Each row is a point. A path goes straight from each point to the next, and from the last back to the first. The post is the endless flat space through its rows: a point in 2 columns, a line in 3, a plane in 4, and so on, so that a path can go around it. How many times does the path go around the post? Going back the other way cancels.

Post, 2 rows:
[[  4  -9  38]
 [-27  -2 -16]]
Path, 10 rows:
[[ -6  -4 -19]
 [-13  19 -42]
 [ 11 -17  15]
 [-28 -45  28]
 [-15 -13  35]
 [-25  24  32]
 [-13  38  13]
 [-49  -3  18]
 [-34 -42  20]
 [  9 -52  22]]
Times around: 0

Post, 3 rows:
[[-16   6  21   2]
 [  7  14 -24  25]
 [  2 -19   6 -49]]
Path (13 x 4):
[[-15  27 -26  15]
 [-55   3  12  14]
 [ -9  -3   3  20]
 [  9   0   1  17]
 [ 21 -10 -19   6]
 [ -5 -28  -7 -33]
 [-20   7 -39 -18]
 [ -3  12  -7 -60]
 [ 33  12 -12   6]
 [ 13 -23  25  15]
 [  4 -15  -7   7]
 [ 15   1  38  -4]
 [ 12  29   4 -18]]
Times around: 0

Post, 7 rows:
[[ -6   2 -18  -4  15   4  29  22]
 [-31 -21 -12  40  58  51  -4  17]
 [ -1 -21 -22   5  -7  19  -6   2]
 [-26  14  44 -40  60   7  26  20]
 [  2  14  30  24   5 -13  -2   8]
 [ 32  -4  36  12 -48  23  24  13]
 [-10 -15 -15  20   9 -21  20 -16]]
Path (14 x 8):
[[  1   1  -9 -17 -11  -5 -10 -29]
 [ 12   2 -29 -12  26  18 -30  23]
 [  0 -24 -16   4  44  -4  25  26]
 [ -3 -35 -38  29  40   6  54  23]
 [-10 -20  37   0  21   0  24  12]
 [-26  -3  30  -4   3 -34  -5   0]
 [-23   5 -18 -13 -18  -7  -3   9]
 [-13  14   5   2  29  42  20  31]
 [ 12  21  -6  32  33   8  19  21]
 [ -1  -3  12 -11  23  -1 -15   2]
 [  2 -16  25 -27  20  -8   5  17]
 [ -5 -17  12  -1  -7 -30 -12  15]
 [-13  -4  -2  13  -5   9  58  25]
 [-23  11  31  13  19  -4  26  -6]]
Times around: 2

Post:
[[ -8  -1  45 -17 -13  -2  26  -2 -30 -13  10]
 [-32  24  -4  14   5 -32 -19   2  48  31  49]
 [ -7  32  17   3  14  22  22   5 -36  11 -11]
 [-38  -2  12  22  -2 -11 -46  46  28  27  31]
 [ 21  29  26  -7   6  23  42  17  -2 -30 -20]
 [ 23   4  20 -49 -11   0 -33 -35   0 -22  -1]
 [ -4   2  29   5  24  -3   6 -18 -16 -35 -25]
 [-16  29 -35  29 -58 -22 -31  -4  23  14  20]
 [ -3  20 -56 -44 -13 -47 -30  -7  12 -14  -1]
 [-24  33  -5  10  -4  35  20   3 -18 -36  24]]
Path (9 x 11):
[[ -3  35  10   2  -3  14 -26  14  50  -6 -10]
 [  3  -3  17 -25  50 -40  28  -1  -1  -2 -42]
 [ 16 -10   7   5   3  34  13   4 -26 -28  22]
 [-13 -11 -12  27   2  10 -10  32 -35 -16  14]
 [-23   6 -52  12  -7  -7   5   7   0  10  -5]
 [-22   2  -4 -30  17  11 -12  -6 -13 -19 -11]
 [-32  60  -5  -6   8  37 -43   3   0 -35   2]
 [-28  39   8 -26  -1  -4  -6  12 -16  -8  59]
 [-30  50 -11  -4 -41 -27 -34   0  15 -11   5]]
Times around: 0

Post, 13 rows:
[[ 16 -17  -3 -24  18  18   4  25   0 -24 -21   7   0 -14]
 [  0  16 -19  -7  -7 -17 -15 -26 -18  16 -13  -9  23  25]
 [-14   1 -36  33   5   8 -31  22   8  -4  21 -19 -25 -30]
 [-10  13   5 -11 -30  15 -14 -26   8  17 -15   3   7  33]
 [ -9  -8 -26  19 -22  14 -13  17 -42   4  14 -40 -23  -4]
 [  5 -14  19  -5   8  17 -17  10 -17  -1 -10  18  20 -20]
 [-15  -5  -7 -12 -22 -15   5 -27 -23  29 -16  28 -22   8]
 [ 13 -17   6   3  32   9   0   7  -7   9 -34  10  -9   0]
 [  1 -16   7   7  23  11  30  22  28  -2 -29  24  38 -29]
 [-18  -3   5  14  -2  20  -4 -15  -3 -23  49  -2 -10   1]
 [-21   3 -22  31 -15  23 -18  13 -27 -28  28  -1 -16  13]
 [-12   6 -31 -17   0  19  -5 -20 -32  31 -12   5  -6  11]
 [ 21  -4  12  -7  25   7  11  37   7   7   0  24   6 -11]]
Path (20 x 14):
[[-21  -3 -60  -3 -15  29   5  22 -19  14   2   9 -23  20]
 [-10 -20  -9 -10   5  13 -32  19  -3 -10  -8  18  20  -3]
 [-24   6   8   4  11  12  -7  10   3  22  14  -6   3  15]
 [-32  -4 -10  25 -32 -12 -25 -13 -31 -34   6  -2  10 -12]
 [ -7  20   4  25   5  11  -3  -5 -21 -25   5  27 -26  17]
 [  4 -10 -24  15 -34   6  14  25 -18   4  -2 -11 -20 -17]
 [  6  10 -15  -4  -6   7 -19  15 -18  -2   1  33  -5  27]
 [-16 -22  22  15  -5  -3  -7  -2  12 -27   3  28   3  -5]
 [-13  -8 -10 -13  16  11   6   2 -27  11   9 -21 -21  -3]
 [ -7   4  31 -16   7   6 -27 -17 -30  30  17  11 -17 -23]
 [-15  12   2  19  40   8   5  -6 -27  13  21  -1  -3 -29]
 [  6  16 -17 -28 -12  37 -11 -17  -3  15  -5   7 -16   3]
 [  1 -10 -23   9   4  32 -20   5 -30  -1 -11  18 -11  -3]
 [-15 -13 -10  19 -12  19 -19 -22 -25  16   0   6  11  24]
 [ -1 -21  10  -5   4 -28   2  39   7   1   6  -5   4 -16]
 [-34  17 -21   2 -20 -13 -17 -13 -26  -7 -16 -29  -5  28]
 [-13  -4  32  -2   9  24   0  -9  21  -2 -11  19  -1  -2]
 [  2  18   2 -17 -25  11  -6 -15 -28  -4 -14  -7 -16  20]
 [ 11   7 -11   7 -13  19  14  22  18   4  -1  23  -3 -30]
 [ 11 -13   3  20   6  10  -2   7   6  23   7  18   5 -18]]
Times around: 3

Post:
[[-25 -19   6   5 -31 -26   0  10 -48  11  -3  25 -23  -1   7  29  21  -3]
 [-33 -11  17  29  16 -33   5  10  26 -12  22  21 -29 -15   3  -8 -16  -8]
 [ 23 -21  -7  -9 -15 -15  12 -20  -5  13  -6 -11  -9 -16  20  19 -13 -26]
 [ -5   6  27 -25   1  25  47  -5   0   7  24 -30  33  14 -33 -18 -20 -11]
 [ 25 -19  15  25 -21 -20  21 -21  28  -2 -12  -1  25 -30   3  33 -23  38]
 [-41   9  24  21  12 -14  14  -6  11   5  34 -30   8  -6  -6   7 -12   4]
 [-10  22 -13   2 -48   6  -7  -7   9  -1  -3  12  -9  12  -8  22 -16   9]
 [-17 -20   7 -10  23  20  21  26  17 -18 -12  -5 -19  21  23  -5 -40   0]
 [ -1 -23  20  27   3  10  13  -3 -13   4   1   2  41   6   4  -1 -14 -24]
 [-31  -7  -1 -12 -18   3  -7 -20  -8   1   9 -32  20  20 -32  -8 -23  17]
 [-23  -7  28   9   4   2   5 -20 -26  10   2 -14 -12 -13  -6  11  28  -5]
 [ -3  -7   5 -12 -44 -29 -18  23 -23  -7 -43  -8   4 -34  23  26  31  25]
 [  1   5  51  17  -1  -8  -1  19 -16 -27   9   9 -14  10  -6  -9   4  18]
 [-23 -20   4   8  -9 -39 -10  -4  38  40  -2   5 -11   5  -6   2 -30  18]
 [-14  -4 -26  -8  -6 -12 -20   3  23  12  14   7  16   3  41  10  36  13]
 [  6 -12   3  27  44  -5 -16  43 -15 -33   8 -27  -6 -30 -24  21  46  23]
 [ -9  48   6 -37   3 -23  15 -31  -2 -18 -15 -28  18  -4  12   6  31  10]]
Path:
[[ -3   0  44 -26  25  16  21   1   5 -12  -6 -20  18  12  15 -22  -4  23]
 [-31   0  21   8  -9  -2  15  26   5  14  -1  -7   0 -20  10  10  10  39]
 [  9  13 -46  10  42  -2 -20  17   9   1  17  -2  16 -10  12   8  25  12]
 [ -6  18 -24 -28  18  -7 -10  -6  -2   8  21 -13  -3   1   9  12  22 -18]
 [ 12 -54  23 -17   1 -31 -25 -20  13   4 -13   7  -6  -1 -30 -17 -20 -23]
 [-33 -28 -30  10 -35 -24 -24  -6  -5  18   7   6  -4  18  13  45  13 -22]
 [-11  31  25  31 -21  14  25 -21  13 -18  17  16   9  18  -2  18 -42 -28]
 [-35  15  30 -11 -20 -37   6  11 -15  -6  -8  -5  19  13  -9   4 -37  19]
 [ -7   1  36  11  -3  -3 -12  21  19 -16 -11 -11  14  -3  21  -1  -5  17]
 [-28 -40  23   1 -12 -17 -14  36  14  57  -1   2   4   8  19  17  41  20]
 [-18  31  40   8 -36 -22  40  -1  19  -9 -34  24  35  25  27 -38 -27  -7]
 [-26  50 -11  21  15 -17  24  35   1 -47  29 -15  13 -28  10   2   3  16]
 [  7   2  -3 -19  -9 -60   8  -5   0   8 -36 -11  -5 -41  22  22  -5  -5]
 [-15   1  27   6 -11  43   5  -4 -13 -48 -19 -15  24 -14 -16  12 -12  10]
 [-18  44   5  -5 -20  -1  13  14 -10 -39 -43 -10  32 -11 -21  24   7  -4]
 [-39  34  10 -25 -15 -33  51  -5   7   6  12 -10 -22   7   8  33  18 -22]
 [ -5 -32 -11 -22   9 -48   8 -23   5  40  27 -18 -27  11  35 -10  -8 -13]
 [-16 -55 -26   8  28 -21 -18  49  34   0  24 -12   6 -32  33 -26  20  -5]
 [ 15 -18  40  23   4  15  12   0 -22 -43 -26  -3  -5 -26   4  -2  -7  12]]
Times around: 2

Post:
[[ 16   4  20  37   7  10 -14 -14 -14  -4   5 -10  49  29  37   8 -14  15]
 [-20   9  60  -4 -21 -33  -8 -17 -24  15  -1  -5   6  -6  -2 -29 -22  28]
 [ 12 -22  -3  22  -2 -43  33   4 -30  11  23   9  39  13 -19 -19 -11  49]
 [-32  -6 -25   2   2  10  -1   2  -6  -5  16  17 -22 -11  41  13 -16 -24]
 [  7   1  21   4  -2 -21  -3 -20 -14   8   5   9  -2   0  -3   7  30  14]
 [-33 -48   7  -5  18 -16   1 -21  12  24  -3  14  -7 -19 -22  14 -17  12]
 [ 12  24   1  -5 -18  -8  26  19   7 -39  31 -12  15  15 -19   8  -8  12]
 [  4 -22  -3  22  -3 -43  -7 -12  26 -21  -4  11 -27   7 -32 -13   2  14]
 [ -3  18 -10  12 -33 -10 -16  -1  32  42  12 -20   6  16  -3  25   0  30]
 [  4 -29  10 -14   6 -15 -33 -24  13  -4 -27  10 -40   7   0 -42 -10  15]
 [  7 -14 -17   7 -23  16  15  -9  32 -10 -15  25  -8  -2 -22  -1   2  14]
 [  0  -9  -7  24 -11 -10  -4  -8  -6  22   8 -21 -24 -25   9  14  17   3]
 [ 12  -2   3 -11 -17 -17  39  10  16  12  -5  -1 -21  17  -2  43   4 -38]
 [ 21  19  14  13   3   6 -11 -19 -39  13  36  13 -10 -12  -9  12 -24 -27]
 [ 12 -24 -14  -2 -24 -19   6  -6   2 -10   9  10 -12  -2 -20   9  19 -25]
 [  6 -32   3  14  23  -7 -24   3 -16  -7 -43  26  -4 -15 -13  15  40 -17]
 [-14 -11  -1  20 -24 -10   3  -2 -25  24   3 -18 -26  18   2  21  41  -8]]
Path:
[[-15   1  -8  -1  -8  15  19 -11   1  15  14  -5  44 -15  21   3 -19   6]
 [  2 -11 -18 -10 -39 -16  18  15 -22  31 -36   9   6   7 -46  16  30 -38]
 [  7  -4  29  13  19 -14  31   8 -36 -11  -9 -24  -4 -31   2 -14  12 -13]
 [ -9   4   4   9  -7 -17 -44  15  11  -8 -13  19  17   8 -10  12  18  -6]
 [-17 -29  28 -22   6 -43 -27 -15 -31  24   7  14 -34  11  15 -13  16  19]
 [ -2 -17  -7   3  19  -2  11   5   8 -26 -31  41   1   2  14  38  -4  11]
 [-14  -8 -27  13 -28  -5   3   3  -8  -4   5   1  20 -10 -24  20  11  -1]
 [  3  -6  27  34  17  22 -35 -46 -26 -16  12 -26 -32  -9 -14 -12  -4 -17]
 [ -4 -23   3  30  20   2  -9  -1  49  -8  -4 -23 -17 -14 -49  -3 -20  -1]
 [ -4 -30  -3  -9  10  -8 -10 -11  29   1  30  30   1 -20 -32   9 -32  22]
 [ 31 -19  -9  11  10 -57 -18  -1  12  -3  24   0   6  -7 -32  16 -11  15]
 [-10  -9 -21  20   8  22  -3  36  16   2  -2   5   8  19   6  52  10  26]
 [-12   3   7   5 -16   9  -2  16  19  35  -8  -5   1  12 -13  51   4 -25]
 [  1  24  47  28 -24  -4   5 -10 -44  10   6  -4  11   4   7   1  10 -47]
 [-34 -17 -16  10  17 -32 -16   7 -10   9  -9  11  23   1  35  16  15   8]
 [ -7 -19   6  -3 -22 -10 -28 -25 -24  -6  -6 -23 -28 -11   3  13  11 -26]
 [  4 -21  15  22   8 -22   4  -5 -20 -11   1 -10  -1 -25  23  -5  10  37]
 [ -2  -3  12  16  -7 -47  13 -13   2 -14  32  14 -14  -3   4  -4   0   7]
 [  5 -11 -27   7  18 -38  23  22  22   0  32   7  13   3 -11  27  19   8]]
Times around: 0

Post (17 x 18):
[[ -9  -3  -1  -5 -12 -20 -11   7 -14  23 -20 -13 -27   6  23 -12  15  -7]
 [  5  22  -9  15  24  13  -3  -2  -5   6   7   0 -27  -2   1  26   8  -1]
 [-11   0 -10  19  -8  -7  11 -12 -20  -8  -5 -11  -4 -12   3   4  -2 -23]
 [  5  10  28  -9  -2   0   8   2 -11   4  22  11   2  -3  14 -23 -21  38]
 [ 21  12  18 -16  15  11   0  26  -4  -9  18  -4  -4 -17   7  22 -11  -3]
 [ 11  13  34  11  -1 -14  -4  14  -6   6  -8 -15 -37 -11  -2 -13 -11 -16]
 [ 27  13 -22   7   7   7  -6  12  -3   4   6 -14  12   0  -8  11   8  14]
 [  6  -3 -21   1 -12   0   2 -18 -19  -6   0   6   4  -3  -9  16  27  -9]
 [  1  -8  11   1  -8  18   5   9   1  -9   1   1 -11  -3 -16  11 -26   1]
 [  1  -2  -9  -4 -20 -24 -15 -19   5  -6 -17  -4   7   0  29 -14   1  -5]
 [-17 -24 -13 -11 -10   1   6  -7  13 -10 -17   4   5  21  17   8  31 -14]
 [ 14   6   6   9  -9   5  23  -7 -32 -13  -7   1  -6  -9  -2  -5   3  31]
 [  9 -22 -14  -4 -25  -3  20  -3 -10   8  -5   9  -8  17  20   5  -4  10]
 [-10   0   0   7 -35 -10 -12   2  22 -13  -6 -10  37   7   7  11  -8  -4]
 [  0  21   4   3  -3  20  -7   1  11   2   4   5   2  -2  24 -10  -4   0]
 [-12  -4 -12   0  -6   3  18   0  14   6 -14  23  -1   8  16   4 -28  -8]
 [  2 -10  -8   9   2  -3  -3  -7 -21   6 -11  13 -20   9  24  -1  13   2]]
Path (27 x 18):
[[  7  -9   4  19  35  -2   7  10 -21 -18 -35  -3  -3  11  19  -1  12  -2]
 [-23 -14  14 -10 -12   8  -1  -7  -1 -16 -13  26  17 -15  13   1 -12 -17]
 [  4 -28  31 -19 -25 -12  28  15 -13   0   7  24  13 -17  37 -25 -49  17]
 [  3  19   0  -4  -1 -13  24   8 -23   7  18  18  -4  -6  15  16  20 -11]
 [-11   4  -4  -6  21   3  -2   6   3   5   7 -11 -30  -2   7  13  -9 -41]
 [ -7  40  -2  24  13   7   4  -8 -30 -21  -2 -21 -10 -10  -5  -2   8  24]
 [-36  27  13   8 -17   5 -31   6  31  -8  -7 -14   3 -15  19   6  -8  -9]
 [-18 -11 -13  14 -10  -3   2   1  16  -4 -22 -11   0  13  27  30   1  21]
 [ 25  -5  16   4 -13  16  -7 -16  13 -16  18  -8  -8 -15  32   8 -18   4]
 [-10  -9   6  27   7  -1   1  -4  -7   5  16   6 -16   2  -2  -9   0   1]
 [  4   5  11  -8 -24  -6   4   0   2   0   4  21   4   3  45 -11 -20  19]
 [ -2  -3 -22 -14 -10   4  23  15 -27  11  -2  -5   4  -1  14   3  -7 -18]
 [ -8  11   2  -9 -20   7 -20 -15 -18   0 -19  -9  -7   1  16  10   1  14]
 [ -8   1   1   7   7  16  -5   6  -9 -18  -4 -11  16 -19  16  -1 -20   7]
 [  2 -14 -18  -6  -3   0  -4 -27  16  -7   1  15 -26 -21  -3   3 -21 -21]
 [  2 -36 -13 -15 -41 -21   0   1 -21 -10   9  -9  16   7  42 -23  -1   6]
 [  7  16  14  -6   7  -4  -6  -3  18  -7  -4  15 -12   4  12  -3 -11 -20]
 [ 11  11  -1 -10 -12  20 -21   0  16  -4 -17  16  16  -9  14 -16 -25 -11]
 [ 15  26  -9   4  22 -13  19 -18 -17  23  -1  15 -21 -20 -23  13   2  -6]
 [  6   1  -7  22   2   6  15  -9  27  -3 -13  27  -8   0  -9   9  11 -23]
 [-20 -28  -8 -15   3  -1   5  54  -8  -9 -11  -9  11   4  -7  24 -23  16]
 [ -7  -5 -23 -13   6  -7  -3 -23   0  -2   3  12  -7   2  -5   5   6 -16]
 [-25 -12 -22 -17 -14  36  10  -3   2   0 -17  25  24   3  39   1 -26 -23]
 [  5 -29  10   2  12  -2  13   7  -1  -9 -11   5  -8 -13  14 -13 -60   3]
 [  2  -1  -5  12 -20 -11 -11 -13  20  -2 -14   6  -1  -5 -10   9   7  -8]
 [ 10  -4 -11   0 -19 -23  -2  -2   4  -5  -2  26  19  16  20  -9  16  17]
 [ -3  49   3   4  13  32 -23 -12   4   5  23 -11 -25 -20  -2 -12 -15 -17]]
Times around: 4

Post, 17 rows:
[[  0  -9  23   1  60  16 -23  22   2  12  10  -5   9  -6   4   7  21  14]
 [ -4   8  -1 -11 -14  13  -3 -49 -11  17 -12   2 -14  33  -5  43 -23 -28]
 [ -4 -10  -4  24  -2  -8  18  11 -21  29  18  26 -37 -21   4  -7  22 -36]
 [ 37   8  15  -9   3  11  -1  28   2   2  -3 -10 -11 -12 -10  -6   4   5]
 [ -9  18 -15 -18  13 -19  16 -32  -8  24  51 -12   4  19   4  40  13   8]
 [ 12  -4  18   9 -35  23   5 -37 -14 -11   9  -3  -6  -2  44  27 -16 -10]
 [ 24 -24  42  -3  45  -4   7  22 -30  -6   5  -7  14  -7  -6   0   1  19]
 [ 11  -1  10 -12  46  28   6   9 -33   8  -6  -8  13 -15   0 -32   5  18]
 [-15 -10   3 -41  42  -1 -15  15  -1  -3  -9 -24  12   2   3  -2 -13   3]
 [ 17 -20   4  27  40  -5   5  13   8  22  -2  -7   2 -32 -10 -12  -7   4]
 [ -9  -8  -5  16 -39  26  28 -26 -18 -24   4  14 -34  -1   8  26 -21   9]
 [  2 -22  -8 -27   0  13 -13 -53   6   2  11  -4  -8  25 -14  13   0 -23]
 [ 18 -21  25  -6  53  26   7  24 -15  21   6 -38  -7  -3   2 -12  -6  10]
 [ -6  15  -4  22 -30  17  23 -27 -12 -28  33   6  -7  20   4  24 -25 -41]
 [ 16   8  14   1  55  -8   6   0  -2  -2   2 -11 -18   3  12 -23  -3  15]
 [-25   1  -5   9 -42   5 -10 -47  -3   5   6 -13   1  47   4  24  -7  -4]
 [  0  -2  39   9  14  14  32  21  13  28  11  16  -5 -17  -1 -16   4   2]]
Path (25 x 18):
[[-33  -4  11  52  23 -25  11 -17   5  21  18  -1   5 -19  27  18  14  30]
 [-36  11  20   4   7  13  -8  -7 -33   3  -5  14   1   8  12   7 -18   2]
 [  0  31  12   0 -13  17  -8  16  -4 -18  -9  -2 -19  31  10  17 -22   6]
 [ -2  11 -33 -12 -46  -1  17   1 -48  13  23  17 -40  -4  15  10  50  -7]
 [  3  -2  22  28  26  10  32 -15 -21  39  -3   1  -6 -34  33 -34  21  15]
 [ 15 -25  40  -5  21  23  16 -10 -20  52  20 -30   0 -17  27  -8  16  17]
 [ 38  -4  23  23 -20  19 -13 -13   3 -17   1   2 -49   0  16  25 -29 -27]
 [  0 -15  -5  17  -2 -35 -26  15   7  10  -8 -34  10   3  33 -29   9  20]
 [ 43   9  11   0   6  -5  19  17  11   6  24 -18  19  15  -8   2  -3  25]
 [-25  -8  49 -19 -17  19  21   7  -4  26  16   0   1  41   2   0 -18   0]
 [ 37 -10  16  -9  28  -3 -12 -12  -9  24  18 -41   3 -22 -17  16 -10 -31]
 [  6  -9  19  30  35  31  50  17 -15  46  38   5 -28 -29   4 -14  20 -18]
 [-23   9  14   8  31   3  14  15  -4  36 -34  17 -18  -8  47  18   0  13]
 [ 11  29  28  17  18  11  11  21   3  23  32  -5  11  16  11  21  -1  23]
 [  9  -4  10 -29  30  -8 -15 -20  18   0  -1 -17   5  29 -30  -1 -37 -14]
 [  0 -25   4  -8 -11   4  15 -29  -1  13 -30 -24 -17 -17  -2   7 -39  17]
 [ -7  -1 -16 -18  13 -12  37   7 -35 -14 -10   3 -14  -6 -24  20 -13  10]
 [  3  -3   6 -13   1   0  25   1  15  27  12  18   9  10 -11   4  13 -20]
 [  1  10  -8  18  10  11   4   4 -20   3  40   2 -10  -9  46  -8  27 -10]
 [ 45 -24  12  -3  23  17  44 -52  14 -26   7  -1 -12  11 -11  17 -14   5]
 [ 23 -22   9  12  20 -45   0 -15 -16 -27 -15 -14  -2  -9   6  18 -24  -9]
 [-11 -14   2  19  16 -19  -5 -12 -17 -29   5  25 -30  -8   8   6 -12 -22]
 [-11  -1  23 -13  -4  -9 -16   2  17  30 -25 -12 -11  18  17   8 -24  21]
 [ 19  14 -28  -7  37 -12  27  -3   1  22  24   5 -14 -12 -14  -9   7  -2]
 [ 13  25 -15  12  18 -18  18  20  24  -6  12 -13 -36  -4  -4  31  22  35]]
Times around: 1

Post (17 x 18):
[[ -5  -2 -15 -22   3 -21  17   5  -9   0 -15  -7 -31  -7  21   0  -5  16]
 [  9  18  -4  19  12  -5   8   7   1  19   5 -16   4   2 -38  14  22 -41]
 [-12  11  -6   1 -14 -22   1  -4  11 -31 -13   9  19  17  19  -4  -3   8]
 [ 18   3   8 -17  20  22 -11  -2 -30 -24  12 -29  -7 -12   8  10   5 -15]
 [ 35   3  30  -7   2  17 -23 -24  -8 -40 -27  -2   4   2   8 -13   0  -8]
 [ -6  27  -2 -11  15   5 -33  -1 -27  -7  -2  19  10   7  -1 -22   5  -1]
 [ 21  -7  19  35  24  -9  22 -33   1  -7  -7   0 -14  15  26  22 -20  16]
 [ 26  -9  15  -4 -20   6  -2 -18 -15  -5 -35   1  -6  22  50  -7 -10  16]
 [  1  12  30 -24 -22   3 -15   7 -13 -15   7   6   7 -19   1  -6   4  16]
 [ -7 -10 -16 -32 -11   6  12  11 -11   2  -2   1 -12  17 -27   5 -25   4]
 [-22  -7 -17   4   6 -21  13   4 -24 -15 -11  19  -9  34 -24  10   6   5]
 [-12 -11 -11 -24  -8  -8  -7  19  -8   7   0 -28 -28 -17  -8  30 -12  15]
 [-26 -11  -9  -2 -29 -13   2  -9 -26  19  -7  -8  -8 -25  -6  -9 -17 -16]
 [-36  15  27  23  11   7   0  20   0  17  -7   9  12  15  -9  -7   2   8]
 [  0 -16   0   1  -8 -13  -6  -2   5  12  -9  -9 -26  16  10  -1   2 -14]
 [-14  -7   2   2  15 -29  -7   1 -12 -16   1   2  32   9  -6   3  18   3]
 [ 14   9   8  -2 -17  17  -1  29 -15 -18  -6  19  24 -16 -15  -3 -17 -18]]
Path, 29 rows:
[[ 12  20  10  19 -10  27 -25 -28  -2   0  21 -27   4  -4  14  18 -13 -10]
 [  5 -26   7  37   4 -10  16 -40  22  -4 -39   0  10  29  -1  20 -28   8]
 [ 24 -20  17  -9   5 -19  -2 -32 -15 -13  -4 -24   9 -29  -6  32 -10 -17]
 [ 14   5  22  -7 -35  31  -3  -9   0 -16 -21 -18  21   0   9  14 -53   5]
 [ -4 -17  38   3  13   2  -2 -11 -21 -32  28 -13  19  55 -14  14  25  26]
 [  1  -6  -7  16  28   1 -28  11 -16  -7 -14 -30 -13 -13   1  21  13 -10]
 [-15  -5 -36  -6 -19 -13  -3 -16  -8 -28   4  12  -7 -19  -6  22 -17  -5]
 [ 24 -16  11   4  35 -17  21  -7 -32 -38 -32  -5   2 -16  22  21   3   0]
 [ -7   3  10  -1  -5 -21   7   1  -9 -19 -38   0 -42  -1   8   4  -7  20]
 [ 10  15 -15   0  31 -10   3   2 -20 -18  -1 -26   4  12 -16   4  13 -12]
 [ 48  -1   7   6  19  29  -8 -13 -35  -2  -8   8   0  -8 -29   3  -9  -2]
 [-20   1 -14   2  14   1   6  21 -18  29 -18   4  -4   5 -25   5  17  13]
 [-13  13   1  22  40 -16  -7  17 -18  12 -10   4   8  20 -17 -16  31   6]
 [-31   3  18 -26   7 -25  -3  46 -39 -18  22  -8   6 -25 -10   4  10  28]
 [ 19  36  16  15   8  30  -8 -11  23   1  18 -21  12  -8  22 -10 -32 -43]
 [ 13  -8 -18   2  25 -10  -8 -30   5 -22 -27 -17 -41  -5  37  24 -24   9]
 [ -7  -9   1  14   5  14  21   4 -13  -3  -5   6 -18  10  -2  33  -2  23]
 [ 33  -1  30   0  21   5   6 -32 -25 -40  -2   0  -4  -5   6   3  -7  26]
 [  3 -34  24   6  -1   6 -13  10 -27 -15 -23 -19 -14   5  -9   1  -5 -15]
 [  1  30 -20   7  10 -21  18 -28  13   7 -23   3 -42  24  23  12 -24  -1]
 [-29 -12 -13 -30 -39  12 -15  19  18  -9 -24  11   8  27   8  -3 -46  11]
 [ 15  25  15   4  -7  13 -17  -7   0   1 -17   8  -1  -6  11   5  25  17]
 [ 25   9  39  14 -32  15   7 -16  11  -1  -1  29  17  41 -22 -32  -4  -6]
 [  3 -41  20  21  17   7   4  10 -46 -12  21  -5  -5  22  -5  14 -12  -3]
 [ -7 -11 -25  10 -11   5  -9  31 -25  11 -41 -16 -30 -12  45  -9  -2   1]
 [ -4 -29  -2 -23   6  -8  -8 -36  -7 -29 -17  13 -27 -15  11  -1 -33  24]
 [ 11  23  34 -19   0   4   1   6   8  -1  -5  24  23  17  10 -11   3  -1]
 [  5  20  32  17   7 -12   8  -8  13 -11  -6 -10  27 -20 -12  -4  -3 -11]
 [-13   3  -9 -11  -3  -2 -21  60  -9  -6  14 -15  37   0   5   5   2  16]]
Times around: 1
